Every row gives one point. Each copy is the shape, with its points in the same order, stretched, turned, moved and blurred by noise. Is it also mirrored, or only turned?
In the rows, 128 means zero.

Shape (6 x 3)
[[154  89 175]
 [105 184  64]
 [193 123 165]
 [122  76 163]
 [158 156  77]
 [134 124 174]]
Copy 1 (6 x 3)
[[169  99 164]
 [ 85 171  43]
 [190 137 150]
 [131  87 166]
 [124 193  97]
 [163  86 132]]
Copy 1 is: mirrored
Copy 2 (6 x 3)
[[145 171 118]
 [ 62  50 111]
 [170 143 140]
 [117 178  94]
 [123  66  99]
 [116 159 137]]
Copy 2 is: mirrored
Copy 3 (6 x 3)
[[155  75  83]
 [131 210 169]
 [183 117  85]
 [131  68 120]
 [182 175 144]
 [130 114  88]]
Copy 3 is: mirrored
Copy 4 (6 x 3)
[[153 120 169]
 [100 139  25]
 [194 158 149]
 [134  89 163]
 [158 141  46]
 [128 148 160]]
Copy 4 is: only turned

Shape (12 x 6)
[[181  66  45 168 145 151]
 [103 171 113 110 172 113]
 [149  47 115 136 157 170]
 [ 85 158 144 107 128  91]
 [109 121 152 190  65 198]
 [ 97 185 168 144 133 112]
 [116 123 115 199  69 177]
 [ 87 116 123 169  68 153]
 [162  63  67 156 140 228]
 [ 85 166  81 117 153 120]
 [137 135  75  63 150 125]
 [ 64 143  86 111 180  97]]
Copy 1 (12 x 6)
[[153 116  64 206 199  82]
 [ 95 144 100 121 139 168]
 [139  66 112 198 172 125]
 [106 126  99 110  85 169]
 [150 137 152 227  51 137]
 [123 150 111 133  79 197]
 [147 148 118 225  68 116]
 [124 128 112 195  54 121]
 [137 110 137 236 181  85]
 [ 78 153  93 134 133 140]
 [107 127 114 105 168 103]
 [ 55 124  70 129 145 160]]
Copy 1 is: mirrored
Copy 2 (12 x 6)
[[177  77  81 176 112 131]
 [113 191  97 124 136 120]
 [167  92 110 147 151 180]
 [ 83 170 136  99 134 114]
 [101 125 185 169  65 190]
 [ 85 197 161 141 125 122]
 [106 107 157 180  59 158]
 [ 82 111 155 142  75 153]
 [183  94  91 175  89 203]
 [ 93 180  79 125 112 120]
 [162 161  80  83 117 120]
 [ 82 167  67 118 149 123]]
Copy 2 is: only turned
Copy 3 (12 x 6)
[[159  41  53 147 128 152]
 [137 162 154 152 161 125]
 [100  61  92  96 127 147]
 [113 181 148 143 117  90]
 [ 59 132  72 172  50 172]
 [101 213 119 153 120 124]
 [ 84 122  58 184  62 167]
 [ 70 122  92 188  65 134]
 [111  24  90 130 102 205]
 [145 142 158 189 146 125]
 [174 107 183 126 122 124]
 [129 137 156 176 171 100]]
Copy 3 is: mirrored

Shape (15 x 9)
[[145 133  90 161 162  55 140  34  99]
 [128 113 166 152  79 166 113 164  83]
 [134 138 146 131 181  96 135  50  92]
 [153 124 113 116 121 141 170 166 178]
 [111  88 111 118 142 150 144 200  91]
 [118  58 127 124  99 135 127 148 140]
 [164 100 113 159 153 142  91 178 175]
 [139 141  87 100 137 123  97   7  61]
 [148 106 126 176 129 106 118 161 147]
 [110 103 129 153  86 205 143 180  90]
 [151 127 129  97 131  80 128 182 136]
 [163  80 151 149 123 174 137 176  96]
 [126 145  89 145 160  71 120 133 162]
 [ 97 127 160 141 131 158 123 181 110]
 [ 95  93 163 128 122 172 124 138 103]]
Copy 1 (15 x 9)
[[179  97 140 138 133  59 118  26 128]
 [150 134 101 186  92 170 150 150  85]
 [182  97 158 117 162  97 120  55  97]
 [110 124  89  97 117 122 158 178 153]
 [140  84  95 165 125 118 126 212 102]
 [ 86  97 111 148  85 148 121 160 121]
 [106 128  62 139 151 154  95 154 168]
 [234 105 149  95  88  95  74  45  71]
 [108 129  88 169 134 127 131 132 154]
 [172 103  97 175  85 172 158 204 116]
 [ 96 150  93 134 128  84 120 154  96]
 [141  84  71 155 133 172 157 162  99]
 [120 145 118 137 142  72 100 124 167]
 [148 132 135 179 136 152 137 178 114]
 [145 101 139 160 118 177 124 160  92]]
Copy 1 is: mirrored
Copy 2 (15 x 9)
[[ 20 134 163 151 131  74  67  95 121]
 [158  92 110 145  88 159 126 146  86]
 [ 72 126 190 157 166 108  93  98 111]
 [137 115 104  81 109 115 138 112 178]
 [148  93  63 133 160 131 117 141 120]
 [134  42  93 127 106 117 114 118 138]
 [154  99 113 120 109 137  71 155 189]
 [ 69 125 167 133 141 121  35  52  63]
 [118 103 117 144  92 112  99 157 162]
 [155 102  72 140 102 187 136 125 111]
 [150 111 105 101 131  64 116 147 131]
 [139  87 105 116 121 171 119 167 116]
 [109 136 124 144 120  67  84 113 173]
 [175 109 112 163 130 142 138 138 126]
 [154  76 127 158 140 157 126 115 110]]
Copy 2 is: mirrored
Copy 3 (15 x 9)
[[163 109 123 201 196  78 133  73  82]
 [115 134 179  98  87 166 115 127  94]
 [192 108 122 145 188 114 160  96  65]
 [102  98 141 129 172 165 108 135 193]
 [ 69  78 152 121 128 138 131 184 100]
 [ 94  80 133 130  91 127 137 125 150]
 [133  90 111 164 118 151  96 196 163]
 [166  98  65 119 166  99 107  50  26]
 [124 110 157 177 123 129 111 161 156]
 [ 62 130 157 108  90 195 130 143  96]
 [130  83 167 117 172  87  99 168 165]
 [111  77 168 127 100 187 125 147 102]
 [127 114 120 179 181  88 115 160 164]
 [120 139 155 104 116 148 155 179 123]
 [114 115 131  92 101 164 170 144  91]]
Copy 3 is: mirrored
Copy 4 (15 x 9)
[[139 217 106 158 173 103 180  43  86]
 [122  61 122 170  96 170 125 149  90]
 [102 184 153 124 168 141 185  89 106]
 [155 109  47 145 120 138 171 154 168]
 [ 91  58  77 112 139 137 128 166 107]
 [132  57  78 122 108 141 148  92 133]
 [137  74  88 165 152 115 124 122 201]
 [174 206 146 103 176 176 122  59  57]
 [128  93  94 184 126  85 150 113 155]
 [109  47  79 169 113 201 118 161  93]
 [135 110  95 109 112  73 142 165 147]
 [128  34 124 161 139 162 161 157 114]
 [119 165  65 136 140  77 146  97 165]
 [ 75  75 115 140 107 150 131 163 131]
 [ 85  72 122 116 106 186 134 134 121]]
Copy 4 is: only turned
